Each row is a point. Each copy is the shape, with its points in the same order, turned, moved and blurred by noise. Some copies are also mirrored. Which?

Shape (7 x 2)
-0.07; -0.17
0.38; 0.36
-0.19; 0.43
0.67; 0.15
0.42; 0.02
0.17; -0.08
0.05; 0.34
Copy 1 (7 x 2)
0.28; 0.06
-0.39; 0.03
-0.08; 0.54
-0.42; -0.31
-0.17; -0.20
0.09; -0.08
-0.15; 0.29
Copy 1 is: mirrored
Copy 2 (7 x 2)
0.09; -0.22
0.36; 0.38
-0.22; 0.30
0.69; 0.27
0.48; 0.08
0.30; -0.09
0.03; 0.29
Copy 2 is: only turned

Shape (10 x 4)
-0.36; 0.35; 0.04; 0.22
0.43; -0.02; -0.20; 0.26
0.13; -0.22; 0.14; 0.00
-0.14; 0.23; 0.04; -0.07
0.01; -0.39; 0.04; -0.15
-0.16; -0.16; 0.40; 0.19
-0.39; -1.14; 0.10; 0.33
-0.32; 0.30; -0.13; -0.35
0.01; 0.13; -0.10; 0.09
-0.40; 0.35; -0.14; 0.26
Copy 1 (10 x 4)
0.08; 0.30; 0.18; 0.13
0.38; -0.38; -0.34; -0.04
0.00; -0.36; -0.02; -0.30
-0.01; 0.15; -0.02; -0.12
-0.26; -0.34; -0.07; -0.34
0.05; -0.17; 0.35; -0.16
-0.57; -1.07; 0.50; 0.05
-0.33; 0.35; -0.27; -0.14
0.09; -0.01; -0.16; -0.04
-0.01; 0.31; 0.05; 0.34
Copy 1 is: only turned
Copy 2 (10 x 4)
-0.38; -0.13; 0.01; 0.46
0.30; -0.15; -0.59; 0.27
0.27; -0.19; -0.09; -0.05
-0.10; 0.09; 0.04; 0.25
0.16; -0.07; -0.06; -0.28
0.03; -0.38; 0.20; 0.10
-0.15; -0.82; -0.15; -0.81
-0.26; 0.42; 0.08; 0.15
-0.04; -0.01; -0.19; 0.23
-0.51; -0.11; -0.09; 0.46
Copy 2 is: only turned
